Rows are points. Two turns around zero, p and q, are shown by what they do to some points. Write where each new point lands after one turn and then the other. Backwards means that the second turn is done in reverse. Each puzzle has new turns, and all numbers are rounded.

Turn p:
[-18 -11] => [-21  -2]
[48  0] => [ 43 -22]
[-30  10] => [-22  23]
Turn q:
[  7 -41] => [-18 -38]
[11 27] => [25 16]
[20 -8] => [ 12 -18]
[-38  22] => [-18  40]
Where do these land?
p, then q: [41 42] => [ 56 -17]
p, then q: [-12 -29] => [-31  -3]
q, then p backwards: [ -7 -10] => [-8 -9]
q, then p: [-21  -3] => [-12  17]

Turn p:
[ -7 -27 -26] => [ -5 -24 -29]
[24 12 35] => [ 6  5 43]
[ -2  34 -10] => [18 30 -6]
[-16 -20   0] => [-21 -11 -10]
Turn q:
[10 -1 30] => [ 2 -4 31]
[14 23 18] => [ 9 21 23]
[-19 -22 -48] => [ -6 -18 -53]
[-27  -5 -10] => [-23  -4 -17]
[22  4 10] => [19  3 16]
Where do these land?
p, then q: [29 25  0] => [27  8 26]
q, then p backwards: [-11 -17  15] => [  2 -21  13]
p, then q: [ 24   2 -26] => [ 33 -11  -3]
p, then q: [-42 -10  11] => [-37  12 -21]

Turn p:
[-10 -35  29 -18 -43 -19] => [-11 -52  26 -17 -10 -28]
[ 15 -17 -20  -2  33 -14] => [ 21   0 -30  13  25  -8]
[ 12   0 -24 -28   1 -15] => [  5   1 -31 -17  -1 -21]
[-37  14 -17  27   3  -3] => [-38  17  -1  28   5   7]
[ 27 -11  15  18 -12  12] => [ 27 -12  16  11 -19   9]
[12 27  0 -4 23 -2] => [13 33 -3 -7  9  0]
[-19  22  17   8  -3  40] => [-16  14  23  -9  -7  41]
Turn q:
[-23 -26 -23   9  -4   6] => [ -9 -21 -33 -10  -3  11]
[ 37  19  -5   8   8 -12] => [29 13 10 29  6 -7]
[  2  31  16   8 -23  15] => [ -8  13  28  12 -23  20]
[ 20 -25  18 -23  -7  23] => [ 22 -14  23 -35   3   4]
[ 20 -21  23 -12 -21  -3] => [ 18 -16  22 -19 -16 -15]
[-41  10 -13  44  34 -16] => [-46 -10 -30  41  23   0]
[ 18  24  -2 -23   1 -25] => [ 15  35   5   5  -3 -24]
[-34 -12 -14 -13  12  12] => [-22   1 -25 -24  13  10]
Where do these land?
q, then p: [  1  -3  24  26  -1 -11] => [ -4 -20  20  20   9  -6]
q, then p: [27  4 -8  5  7 -9] => [24 10  2 15 -5 -6]
q, then p: [  0 -26 -39 -13  21  12] => [ 17   8 -49  -7   7  10]
p, then q backwards: [-25  34  34  19   2 -14] => [  0  39  40 -13  13   2]
q, then p: [ -2 -17   0 -17   3  40] => [ 12  -9 -11 -34  11  24]
q, then p: [  5   9  -3  21  -4 -48] => [ -8   4   6  41 -12 -31]
p, then q: [-13 -33 -16 -35 -23  37] => [ 10 -16 -31 -55  -3  18]
p, then q: [ -3   7 -14  -3 -16  25] => [ -2   3  -6 -16 -18  23]
p, then q: [ 10  24  22  -4  11 -33] => [ -3  24  20  18   5 -33]

Turn p:
[ -7  -8 -11 -15   5  11  11  34] => [ -1  -1  -8 -24 -15   7   6  31]
[12  6 -3  3 27 30 15  7] => [  9  10 -19 -18  18  29   4   7]
[ 20  -1  -9 -13 -42  22 -10  -6] => [ 23   0  27 -13 -30  12  -5 -23]
[ -3 -29 -24  26   5   7  42 -12] => [-23 -22 -33  10 -13  36  18 -11]
[  1   9   1  -6   6 -14 -31 -20] => [  0  -2  10   1  16 -24 -22 -16]
[  2  -3  -6 -48  15 -38 -41   8] => [  5 -23  12 -30  10 -60 -20  11]
[-26  19  -7   6 -10  17  35 -12] => [-30  29  -4  -1 -11  20  22 -11]
[-25  -4   8  13  10  27   4   4] => [-20  12   5   3   8  28  -5  17]
[  1  16  11  32 -10 -32  -8  22] => [ 13  15 -13  41 -10 -23  -6  14]
[ 23  -5  39   0  -6 -28 -15 -24] => [ 22 -17  23  29  25 -24   9 -17]
Turn q:
[ 26 -28  -7  38  43 -33  10  15] => [ 45 -36 -17  26  23 -37   9   1]
[  1  -2  -1 -20 -12  37 -10   0] => [-11   6 -11 -20  -4  35  -7   6]
[-41  20  10  -7   5   4   6   4] => [-36  17  14   9  15  -1  10  11]
[ 25 -29  30   0  13 -47  19  27] => [ 35 -46  37  -3  22 -24   7  -6]
[  6   2  -2  25  -4 -32 -11 -16] => [ 15   5   5  21 -10 -28 -15 -16]
[-25  -2  19  -3 -13  30   2 -18] => [-31   4   5  14  -4  34  -6  -3]
[ 23  21  14 -16  10  36  19  -2] => [  8  11  -4 -13   5  39  35 -10]
[ 18  -5 -22  20 -24 -14  -8  21] => [ 30   1   0  -3 -23 -17 -15  23]
[-20  -2  -6 -31  11  -7  -1 -11] => [-32  -4  -3 -17   9 -11   2 -11]
[-11   5 -26  11 -17  -3   9 -17] => [-13   7 -10  11 -32 -13   1   4]
[ -2  21  -9 -18 -11  30 -36  -3] => [-10  37 -15 -24   0  22 -20   2]
Where do these land?
q, then p: [-25  20   7 -12  -6  -1   6   1] => [-17  22   8   6   7  -5  12  14]
q, then p: [ -2 -11  42  -8 -20   9 -15 -19] => [ -2   6  36   6  26  23 -19  -8]
p, then q backwards: [ -4 -32  -4   5  15 -10  -9  23] => [-11 -35 -13   8  -3   6   4  20]
q, then p: [ 19 -12 -40  19  -8   2  35  -5] => [  9 -19 -12   8 -53   6  16  -9]
p, then q: [ 34  10   2  -6 -30  30 -10  11] => [ 28  12   9 -20 -15  34   2 -23]
p, then q: [-42   6  19   6  42  27 -19  -7] => [-21  25 -11   4  60   2   2  17]
p, then q: [-11   8 -21  21 -16 -13 -26  17] => [ 10  24   9   1 -13 -14 -35   9]
q, then p: [ 30  -2  14   3  -3 -24  10  10] => [ 27 -20   5   8  13  -2  21 -10]
p, then q: [  1  14 -19 -28  27 -20  28 -31] => [-40 -17 -14  -8  -6 -31  25 -21]

Turn p:
[-19 -13 -45 -10  -8  12   7  16  22   4 -15] => [ -3  -9 -45   3  15  31   1  -4  -7 -18 -14]
[ 17  24   4   9  19  12 -11  22   7 -27  -7] => [ 17  32  11  -7  26   6 -17  16  -4  13  -5]
[ -6 -13  19   7  -8 -11  18  -9  -5   6 -16] => [ -5 -13   9   9 -20  -3   9   3  19   3 -18]
[-17  -3 -34  17  -8   7 -12   5 -14  25  -5] => [-10 -27 -18   7   0  12  -7  -6 -37   6  -7]
[  5   6  12  13  23  19  10  -3 -14 -11  26] => [ -2   3  34  -4  22  -9  14  14 -11  -4  10]
[ 10   4  18 -12   2  23   2  -4 -18  15  -3] => [  9 -19  18 -23   5  -1   8  -7   7  14   6]
[ -5 -14 -44  -8   5 -48  -1 -13 -10   4 -12] => [  0   0 -46   4 -31 -26   4   5 -24 -17 -17]
[ 11 -15  20  -8 -10  -7   6  17 -14  17  11] => [ -2 -22   2  -4 -11  -6  -2  18  19  10  22]
[  2  42 -14   8  -8 -14  -2 -11  15  21  13] => [-24  25 -12   2  -6   0  11 -19 -20  28  12]
[-27 -12  24 -15  -2   1  -3  -1  -3 -31  -7] => [ -6   2  18  -9  -2  -2 -22  -3  24 -31 -15]
[ 17   5  24   5  -7  17  -2 -11  -1 -36  12] => [ 17  22  40  -2  -2  10  -1   1   8 -11  12]
[ 11 -10  15  -6   2 -11 -12  -7  33  14   4] => [  7   6 -11  22   3 -13   1 -18  24   8  15]
Turn q:
[-18  14  22 -18 -35  -7 -18 -15 -15  -3  42] => [-12  16  -4  -9 -38  15  25   9  -4   7  47]
[ -8  -7  15  11  24   2   5  -6  -6  -8 -14] => [-17  -4   5  13  21  -5 -14 -12  -4  -7   5]
[ -7 -16 -10  27   8  12   1 -11   1   7 -12] => [-12   2 -19  16  15   9  -9  -7   7  -1 -19]
[ -2  -8  22 -30 -18 -25 -16  -4  -7  -3  33] => [  2  -8   3  -8 -45  -2  10  -6  -4  -4  39]
[-1 -3 -8 -6 22 43 -4  2 22 33 -9] => [ 13   2   4  -4  19  23 -24 -19  17  38 -19]
[ -9  -3 -13  -9 -12  -7 -19  26   3 -21  13] => [ -1  -3  -6 -22 -20 -11 -12  27  11  -7   7]
[  4   9 -11   3  11  -1  21 -16   8 -18 -27] => [  5  17   5  -1  28 -15   4 -12  -2 -20 -16]
[-14  -9  -7 -26 -36  -5  -4  33  -6  11   2] => [-11 -17   4 -38 -35   6   8  13  -1   8 -12]
[ 18  10  14  15  -2 -11  16   7 -23 -34  -1] => [ -3  -5  14  11  14  -6   9  25 -19 -34  11]
[ -9 -13 -13   8   3  18  15  10  33  28  10] => [  3  -8   3   4   1  14   1  -8  41  22 -24]
[  5  -1 -26  -1  25   8   7  -2  -6  20  -3] => [ 16 -15 -17  -3  25  -1  -1 -10   3  16 -10]
[ 28   2   8  12  -5  -7  -3 -19  -3 -13 -13] => [ 13  14   1  22   0   0   0  -1 -22 -22  -4]
[ 11  25   5  14  15 -19  -1  -4   0   1 -21] => [  3   9   7  19  15 -28   2   2 -21   5  -7]
Where do these land?
q, then p: [  3   9  24   8  28  -3 -21   8  18  47   1] => [ -6 -33   4  34 -11 -15   2 -19  -8  38   7]
q, then p: [-8  3  5 -7  5 13  1 35 -9  2 -3] => [  0 -23  -6  -5  12 -10 -18  -1  21  -2   7]
q, then p backwards: [-15  15  24  -6  -4 -18 -30  -7   8  32  -2] => [ 11  30   8  20 -15 -28 -12 -15  -2  24   4]
q, then p: [ -3 -10  -7 -13  21 -19   7 -20  -3 -32  -8] => [  5  32   2   0 -11 -25   2   2  -9 -28   2]
q, then p: [-10  -8 -18  12  -6   8  -5   9  13 -12   2] => [  3  14 -20   2  11  12 -15  -5   4   0  -6]
q, then p: [ 19   4  -3  23 -16   2   3  17 -15 -18   4] => [  6  -1   4  -4  12  16 -18  35   1  -1  -5]
q, then p backwards: [-18  31  40   4   5 -10   0 -14  32  35   8] => [ 17  30  39  32  -6 -11   2 -25  21  21  12]
p, then q backwards: [ 13 -12 -16 -25 -11 -24  21 -19  15 -14  -6] => [  1  -8 -24   0 -32 -18   0 -25  11 -11  17]
q, then p backwards: [  6 -28   2   3 -14  16   7   0 -14 -16   7] => [-16 -17 -13  -8 -23  14   8   9  -1 -14   2]
q, then p: [ 15   3 -20 -29  10   5  -6 -22  -3 -22  11] => [ 22  26  -4 -17  -1 -10  15   2 -11  -8  28]
p, then q: [ -9  -3 -15  18  -9   2  15   8 -22  10  10] => [-25 -23  -4 -14   2  17  -2   7   0  -4  -2]
q, then p: [  7  -5 -16  12 -10  28   7   5 -21 -12 -24] => [ 19  -4   0 -27  24   3 -15   7  -7  -7 -23]

Turn p:
[ 20  15  15 -16  33 -17   7  11 -19  32  19  15] => [ 11  19 -14  -4  30  31  29 -10   0  23   8  23]
[  4  18  -4 -37  21  -1  35   1 -23   2  -4   9] => [ -1  19  -1 -29  30  10  34  13  -6 -10 -16   9]
[-37  11 -22   4  -5  -8 -11 -23 -38 -12  24  -5] => [  5  14 -44  -8  -5 -31  -9  19 -10 -23  18  16]
[ 23  28  -8 -15  14 -39  16  -4  -3  12 -15  26] => [ 19  25  10 -23  12   7  26  -8  36   7 -10  26]
[-17 -30  18   6 -28  15 -23 -42   8 -20  14 -21] => [ 15 -14  11  13 -20 -31 -28  -8 -39 -21  28 -17]
[ 11   0  12  29 -26  18 -11   9  13 -13 -18 -40] => [-10  -1  19  30  -2 -13 -32   7   7   7  -1 -43]
[  5   0 -26 -13  33 -17  13   3   9  14   5  -7] => [  6  -4 -19   5  14   2  31 -18  12  -6 -24  10]
[  7 -11  -4  -1 -17  -7  23  20   4  29  -2  10] => [  5   7   1  -2 -24  20  20   5   0  23 -19  -6]
[  8  26  -8  -2  29 -18  40   5  -2  -4  27  30] => [  6  16 -10  -7  10  39  33   7  22 -28   0  27]
[ 19 -32   2  10  -6   5 -14  22   0 -18 -15   2] => [ -3 -25  23  20  -2  -1 -18  15  -4  17 -15   9]
[-24 -12   4  31  -7  37 -23 -29   3  -4 -17  -4] => [-23   0   0   1 -17 -15 -51 -20 -22 -13   3  -8]
[-29 -15  25   8 -16   6 -24  16  24 -13 -16 -13] => [-33 -24  19  13 -20 -22  -9  -3  -4  12  22 -16]
[  9   1  -6  -5 -25  27 -29  12  24  -5  -1  -2] => [  3 -36   4 -10  -5   2 -25   1   7  11   4 -28]
Turn q:
[-20  19 -39 -28  -3  22  11 -26 -10 -16 -14  23] => [ 10  -4 -11 -25  -6 -22   7 -15 -48 -11  -6  37]
[ 26  -5   7 -22   4 -29 -11  20  14  -9  -4  -6] => [-11  10   3 -17 -25  -6  -6  11  28 -17  -5 -23]
[ 11  -6  27   8 -16 -21  19  10  20  35  20 -37] => [ -4   3  21  15  -4  27  35   1  40   9  26 -22]
[ -5  -7   8 -12  12  17  -8  -8 -13  -3 -39  -8] => [-13   8  18 -16  21   8 -12 -10 -11 -13 -25  10]
[ -7  31  -1  -3  11  19  -3 -26 -17 -33   2   7] => [  1  12 -16   0  24 -25  -3   4 -41 -17   4   3]
[ -3   2  -5   9   6 -32 -21 -16   8   1 -21   4] => [  2  30  -3   9 -12 -11  -6 -21   8   3 -24  -7]
[ 22 -11  21   2  10  -4 -22  12  34  36  12  -4] => [ 13   8  -4  -4   2  25 -14  -9  52  -1  17 -14]
[ -3  34 -29   7  -6  25   0   3 -35 -11 -24  18] => [ 23  -2  -8 -15   5   2  -5  13 -58   4 -24   5]
[-35  13   5  -7 -30   9   7   1 -15 -28   5  40] => [ 14 -19  13  25 -18 -23 -17   7 -43 -15  11  21]
[  0 -20   2  33  -4  12  27  18  30  -2  18 -18] => [-18 -16 -19  29   1  30  19  20  23   8  11  13]
[ 25 -43  11  24 -32  -1  14   1   7  14  42 -16] => [-11 -50  -7  28   0  16  21  -8  35  13  19 -26]
[-24   9 -23 -12  18   5 -28   6 -22  -3  -4 -12] => [-15  19   0 -24   1  -4 -23  -5 -28  25   2   2]
[ 11 -16  15   1  30 -23  14   5  -1  19   7   8] => [  7   3  11  -3  10 -17   4  12  42  14  -6   1]
Where do these land?
p, then q: [  3 -18  36   6  -4  31  10 -22  23 -24 -31   9] => [-19   6  36  27  30 -13 -27  -8 -12 -20  14 -18]
q, then p backwards: [-22 -21  17  42 -42  35   7 -18  29 -23 -23  21] => [ 13 -47  -9  42  52   8   7  -1  14 -16  34  -3]
q, then p: [ 45  28 -18   8   8  -7  -3 -18  -8   2 -11   1] => [ 11   9   6  -2  31 -17  14   7  17  -8 -39 -16]
p, then q: [-20 -25  -4  -9  10  -8  23  14  -6  23  26  18] => [ 17 -38   6  -4  -3   1  20   8 -26   8 -12  20]
p, then q: [  4 -18 -23 -20   9  14  -1  24 -23  32  13 -20] => [  3  -5   4 -32   4  14  15   0  -5  35 -36  12]
p, then q: [ 22  28  -1   2   3 -27 -15   4   5  -2  19 -30] => [  0  15 -40   1   4   8  20  10  33   8   6  -5]
q, then p: [ -6 -29 -15   7  13  -9  -8  32   9  20  14   4] => [  3 -23  -8 -12 -27   9  -1 -25  -2  26   0 -18]
q, then p backwards: [-48   2   7  16  12  37  16  14  25 -13  10  21] => [  2 -19  13  28  25 -14 -20   6 -38 -24  27  25]
p, then q: [-12 -13  30   2 -10   9 -33 -32  12  -4 -26  25] => [  8  -4  24  11   5 -32 -22 -35   3  -7  26 -26]
q, then p backwards: [-13 -27 -18 -18   8 -21  15  26  17  26  15  -7] => [-11  10   4   4 -16 -29 -13  27  15   7 -15  37]
p, then q: [  8 -12  -4 -15  14 -10   2   0 -33  11  37 -13] => [ 18 -15 -20 -21   8  -8  11  27  -3  26 -22  -3]
p, then q: [ -3  17  -7   8   7 -16  -5 -21 -15 -25 -24 -16] => [  2  38  -8  11 -18 -22  -9  11  10  -8  -3  -7]
q, then p: [  9  36 -11 -14  -7 -11   5  -9  -8  16   3 -19] => [ 16  23  -3  -7  21   7  22  16  -5  -9  -1 -21]
p, then q: [ 16  30  17   3  -6  -9   3  12 -25  -7 -18  -2] => [ 16  31   2  -9   0  12 -10  21  13   0  23   4]
p, then q backwards: [ 18  21  -7 -19 -15  -8 -15  -6  -2 -34  -5   5] => [ 17  -1  25 -22  22   5  10  11 -10  12  11  21]
